Rows are points. A path goes straight from each point to the next, and from the last back to the first. The post is the endless flat space through its rows: a point in 2 columns, a line in 3, a plane in 4, and so on, so that a path can go around it. How many times does the path go around the post? Going back the other way cancels.
(in the rows, 128 means zero)

Post (1 x 2):
[[120 137]]
Path, 19 rows:
[[100 177]
 [118 173]
 [169 144]
 [148  93]
 [115  93]
 [ 80 124]
 [103 171]
 [123 191]
 [137 136]
 [131 102]
 [115  90]
 [135 122]
 [143 173]
 [112 169]
 [102 147]
 [ 92 102]
 [122  96]
 [136 130]
 [145 186]]
Times around: 0

Post:
[[146 183 100 138 123 166 124  94]
 [113  83 165 116 140 126 125 126]
 [164 151  80 124 163 133  89  90]
 [150 222 150 138  84 160 136 152]
 [116  90 147 116 100 134 113 150]
 [112  97 168 122 108  90 117 128]
 [121  87 123 116 129  98 139 131]]
Path:
[[155  67 110 126 142  85 129 143]
 [150 138 136 150 162 129 116 102]
 [172 133 135 114 132 176 129 140]
 [152 175  78  97  91 171 103 111]
 [115 124 105  88 129 122 138 161]
 [119 169 138 151 123 155 132 137]
 [134 103 161 139 144 144  76 102]
 [169 147 141 121 135 126 120 153]
 [137  96 117  99 126 167 142 149]
 [ 92 119 235 117 135 163 133 106]
 [117  80 110 120 148 165  68 103]
 [149 127 101 165 125 149  63 121]
 [174 122 149 137 185  80 124 112]
 [145  86 134 100 103 108 130 159]
 [164 193 115  92 124 125  51  78]
 [102 192 120 126 109 136 142 106]
 [122 111 155  73 154 120 175 106]
 [136  84 155 109  92 132 128 131]
 [130  65  98 117 124  61 166 177]
 [125  98 101 146 163 106 103 114]
 [ 80 122 145 108 110 177 118 130]
 [155 163  85 104  94 175  94 147]
 [182 108 127  88 155 164  43 105]
 [138 127 165 150 110 116 157 106]
 [121 125 152 154 120 111 105 133]
 [102 150 100 117 135 146 164 178]
 [126 112 181  88 143 127 130 174]
 [134 153 157 119 111 108 151 115]]
Times around: 0

Post:
[[ 96 128 118 156 103 121 122 130 106 156 144  91 169 104 122 156  94 146]
 [125 112 140 138 132  94 107 128 125 145 156 124 158 139 139 156 125 100]
 [146 113 113 159 154 126 106 154  86 141 172 132 171 141 136 114 112 124]
 [137  93 140 147 155 106 132 156 109 136 140 130 155 143 163 104 101 148]
 [109 158 124 145  75 149 147  87 148  81 128 123 157 119 114 113 101 128]
 [117 121 113 164 129 117 116 123 133 138 132 103 151 111 140 126 109 116]
 [138 107 121 132 131 143 139 205 107  87 129 117 156 148 151 111 124 129]
 [114 121 121 169 119 135 141 114 102 135 160 102 166 134 134 160 130 129]
 [119 171 137 149 164 104 161 152 150  70 149 110 152 134  97 138 113 134]
 [182 151 114 152 113 102 187 119 175 116 172 127 163  94  75 152 118  96]
 [104 141 169 167  38 193 107 122  91 178  96  53 124 125 125 161  81 169]
 [123  88 162 104 123  64 162 177 116  49 122 138  58 162 138  76 116 102]
 [125 125  87 117 107 136 108 123 170 142 158  98 129 117 131 137 101 168]
 [108 136 150 125 181  83 168 172  97 103 103  94 116 100  85 119 178 185]
 [113 159 105  90 177 135 194  91 135 123 138 150 131  85  89 112 168 109]
 [142 144 106 125 165  96 146 117 113 138 162  91 184  97 130 127 133 123]
 [ 72 158 124 144 115 139 135 113 118 125 160  95 144  86 130 110 155 173]]
Path, 31 rows:
[[129 117  91 115 120 161 141 138  78 133 146  74 195 154 174 126 110 168]
 [104 167 105 122 144 106 135  96 136 173 201 108 203  93 101 135 129 128]
 [127 105 102 153  88 136 165 136 122 142 164 116 141 101 118 120  53 134]
 [140 146 124 126 154 124 132 107 147 139 187 127 150  96 142 129  68 107]
 [107 114 111 148 116 124 109  94 123 146 175 126 129 111 150 132 161 129]
 [100 126 109 155 102 137 104 133 160 154 154  92 129 106 192 102 114 138]
 [111  83  94 199 110 154 129 215  93  78 129 117 136 174 142 108 123 146]
 [ 94 119  82 118 117 139 130 171 171 102 139 107 154 123 118 123 100 143]
 [133  95 156 185 132 139 158 112 105 129 174 142 115 109 121  98 100 137]
 [130 148 124 142 153 121 124 115 184 104 173 107 118 102 167 108 113 138]
 [137 128 105 147  52 142 129 161 131 133 127 119 145 101  95 144  67 141]
 [133 141 111 122 118 121 166  92 159 101 209 120 146 130 158 147 167 135]
 [121 141 146 166 179 126 186 166 124  95 145 123 166 161 148 131 165 182]
 [116 160 131 162 144 106 143 125 150 122 127 120 129  70  78  79 149 167]
 [117 143 154  95  92 122 113  92 127 146 125 105 124  93  77 140 140 132]
 [148 130 155 166 125 100 163  76 109  86 187 133 198 115 126 138 111 126]
 [103 120 134 148 111 138 139 137 158  70 169  74 167 107 180 129 129 176]
 [137 127 133 141 120  79 145 115 105 124 145 100 158  86  80 125 170 134]
 [127 104 120 170 120 184 104 183 106 129 157  87 210 171 149 174  78 143]
 [131 127 154 166 108 168 183 114 124 124 128 117 131  83 128 120 115 145]
 [171 151 137 127 182  73 190 121 113 100 181 161 223 134 129 142  89  72]
 [138 180 101  67 177  50 183  67 179 130 167 157 110 127  64 157 109  74]
 [101 120  97 111 133 111  69 181 160 186 164 109 105 155 119 146  94 156]
 [122 112 172 135 120 147 131 157  82 149 115  80 172 147 114 142  96 146]
 [126 127 156 140 129  97 175  96 140 103 103  91  79  89 108 100 111 105]
 [129 108 145 116  95 137 168 129  98 104 104 129 123 118 109 148 116 108]
 [175 120 125 170 107 128 101 109 105 175 160 101 152 123 172 135 134 145]
 [ 75 139  73 171  42 184 147 139 151  89 124 128 166 129 172 102 103 139]
 [141 125 128 136 149  83 157 200 137 135 131  77 141 121 109 132  99 150]
 [122 122 135 174 124 163 120 153 109 158  94 112 146 152 104 141 100 159]
 [139 162 140 161  66 124 145 114 125 101 174 102 219 131 194 110 129 133]]
Times around: 4

Post, 17 rows:
[[163 142 104 130 154 119 176  78 124 116 106 159 143 139 122 175  82  75]
 [ 64 136 163 130 127 114 136 116 125 149 122 138 149 149 112 146 121 129]
 [ 50  92 129 142 138 137 122 143 107 125 102 108 165  93 143 118  72  95]
 [109 156 108 133 116 117 104 135  97 115 125 149 171 152 146 177 145 129]
 [ 99 150 121 115 105 147 112 124 127 132 139 131 119 115 161 154 132 129]
 [114 111 111 140 130 134 123 112 109 126 134 143 111 167 112 156 113 128]
 [ 97 166 116 178 100 118 146 157 121  90 148 153 136 187 141 178 166 122]
 [120 151 101 132 110  90 127 142 128 139 145 127 138 114 117 140 104 107]
 [ 71 150  92 130 112 125 126 135  98 136  97 119 140  97 114 130 147 131]
 [151  92 166  80 152 146 167 107  98 138 101 104 195 104 161 126 106 175]
 [ 72 156 151 125 107  97  80  98 110  77 135 101 139 146 149 138 129 130]
 [137 157  97 160 162 146 144 149  32 143 106  91 171  61 142 167 141 178]
 [137 116 172 117 118 110 164 160 126 131 111 149 133 166 113 194 156 124]
 [167 111 154 135 128  71 135  97 126 154 107 168 139 149 159 117 120 134]
 [153 150 108 139 147 158 138 193 126  73 101 157  90 116  90 131  75 138]
 [139  94 159 117 167 127 104 137 149 108  90 120 174  92 112  93  87 142]
 [ 77 121 122 131 105 121 114 118 138 135 101 105 153 106 140 156  97 144]]
Path, 24 rows:
[[122 117 164 156 188 106 159 162  98 116  74 118 183  97  89 110  34  96]
 [105 173 135 121 102  77 127 129 117 142 134  68 185  70 105 174 110 125]
 [ 71 130 148 127 160 126 117 114 108  69 126 126 156 143 106 170 103  87]
 [116 134 148 107 149 131 140  61 166 134 127 106 142 141 119 146 111 169]
 [112 128  98 152 101 166  89 207 141 115 132 145 112 126 155 172 115 125]
 [140 177 120 199 125 152 167  98 141 128 114 172  65 108 128 124 133  75]
 [ 96 140 164 133 147  68 120 100 142 105 103 116 178 113  67  95  94 152]
 [145 108 107 125 106 107 206 100 125 132 110 169 180 148 214 162 114 134]
 [112 158 114 135 148 131 184  40 107 121 117 122 126 159 115 106 130 170]
 [112 130 135 138 141 135 172 157  92 114 105 125 203 108 174 112 115 108]
 [146 190 104 180 147  90 119 141  84  97  90 144 163  82 119 190 165  81]
 [135  97 111 125 155 119 105  80  83 162  79 136 205 101 151 166 124 177]
 [ 52 112 155  84 150 110 103 111 145 109  98  34 222  78 107 117 128 157]
 [131 103 157 135 103  81 103 188 163 134  91 100 141 113 119 114 106 132]
 [171 108 159 124 145 134 161 109 144 161  92 166 120 124 123 154 118  72]
 [ 62 124 178 143 123  76 139 119 119 136  87 139 148  84 127  98 102 158]
 [ 95 123  98 114 137 154 101 122 117  95 134 123 176 117 125 174 160 111]
 [185 158 128 115 153 134 153 130  77 150  97 133 172  68 138 171 127 134]
 [119 133  92 115 129 170  82 151  56  74 109  60 126  83 144 115  93 141]
 [ 92 135 146 165 157 155 113 154 102  97 160 108 132 128 161 126  97  93]
 [118 101 137 182  81  89 129 145 134 122 122 122 129 152 177 141 133 132]
 [ 93 134 122 153 140 163 152 134 116  63 136 150 131 140 117 129 119 149]
 [133 126 110  96 114 123 181 142 113 127 115 115 115  81 149 140 104 128]
 [145 145 117 123 150 146 121 151 164 114 147  96 128  88 115 147  70 102]]
Times around: 4
